Each row is a point. The window is the flat piece filled in between its corners: a triangle in 3 columns, a solid with four corners in 4, and so on. A path goes straight from each point to the next, and from the last back to the first. After which points does the path pass through the window?
In the rows, 128 means zero.

Window (3 x 3):
[[146 107  99]
 [147 195 191]
 [ 99  91  83]]
Path:
(1): [138  94 121]
(2): [111  54 125]
(3): [ 93 136  51]
(4): [104 149  82]
(5): [143 106 193]
(6): [121 153 188]
(7): [136 189 156]
(8): [159 156  58]
Through the window after points: 2, 4, 8

Window:
[[129 143 173 165 137 173]
 [112  70  99 160  72  50]
 [136  77 101 151  66 154]
 [102 161  97 207 104 150]
 [ 82  81 113  95 202  98]
 [117 186 106 147 172  88]]
Path:
(1): [ 80 194 199 159 103 219]
(2): [167  87 123 168 162 110]
(3): [152 115  95 205 133 152]
(4): [105  55 115  86  18 138]
(5): [ 63 187  81 148 116 128]
(6): [140 103 126 189 143 119]
(7): [143 117 136 151 159 127]
(8): [ 60 116 128 117 127 100]
(9): [ 50  71  98 127  85 133]
(10): [170 102 120 164 163  93]
(11): [131 147 111 215 145 130]
(12): [ 88 132 125 137  65 174]
Through the window after points: 1, 3, 5, 11

Window:
[[169 101 109  59 121  98 113 127]
 [116  79 135 203 144 178   7 142]
 [150  78  49 112 123  59 149 104]
 [112 159  94 145 140 203  45  96]
 [201  93 109 108 140  82 153  48]
 [ 99 160 142 180 150 128  17 115]
 [169 102 112 132 124  95 185 140]
 [104  74 108  48 172 101 182 101]]
Path:
(1): [174  79  83 177 228 101 101 126]
(2): [200  45  82 142 210 138 123 143]
(3): [116 139 121 133 104  93  83  86]
(4): [125 117 122 134 103 120 133  84]
(5): [175 103 115  81 157 110  99 134]
(6): [136 164  38 107 194 120  55 123]
(7): [145  68 156 138 104 133  92 127]
(8): [151 111 119 137 107 130 130 106]
(9): [107 132 106 125 221  76  96 155]
(10): [169  87  93 137 178 148  98  91]
(11): [112 146 146 141  59  98 102 117]
(12): [140 129 119 111  99 129 135 102]
Through the window after points: 2, 6, 8, 10, 12

Window (9 x 9):
[[ 95  93 142 135 129 140 108 126 181]
 [149 127 176 153 111  75  86 127 146]
 [121 170 166  84 155  83  94 109 104]
 [147 147  50 129 135 138 117  99 249]
 [ 83  65 115 136  93 159 178 160 132]
 [118 119  80 129 132 135 107  86 122]
 [ 69 130 117 138 113 121 113 144 134]
 [100 157 161  86 113 174  97 162 102]
 [137 100  81  71 138  70  72 113  88]]
Path:
(1): [ 77  91 127  99  64 120 133  89 148]
(2): [110 111 132 138 145 145 126 164 137]
(3): [128 153  76 132 154 124  85 188 140]
(4): [125 111 101 120 109 128 117  89 181]
(5): [118  94  94  66  36 121 100 121 126]
(6): [135 172  93 150 211 118 106 116 180]
(7): [133 128  95 109 179 143  85 174 160]
(8): [ 91 127 148 107  84 157 132 133 115]
(9): [ 93 127 103 126  74 123  99 128 171]
(10): [147 133  88 132 176 128 119  94 158]
(11): [138 114 101 138 154 108 100 123 135]
(12): [108 124 111  87  76  88 102  74 180]
(13): [ 80 123 133 103  87 135  94  98 106]
(14): [111 109 145 125 137 148 130 176 130]
(15): [160  99  72 103 180  75 109 178 120]
(16): [112 114 104  92 113 106  84  93 111]
Through the window after points: 1, 7, 9, 15
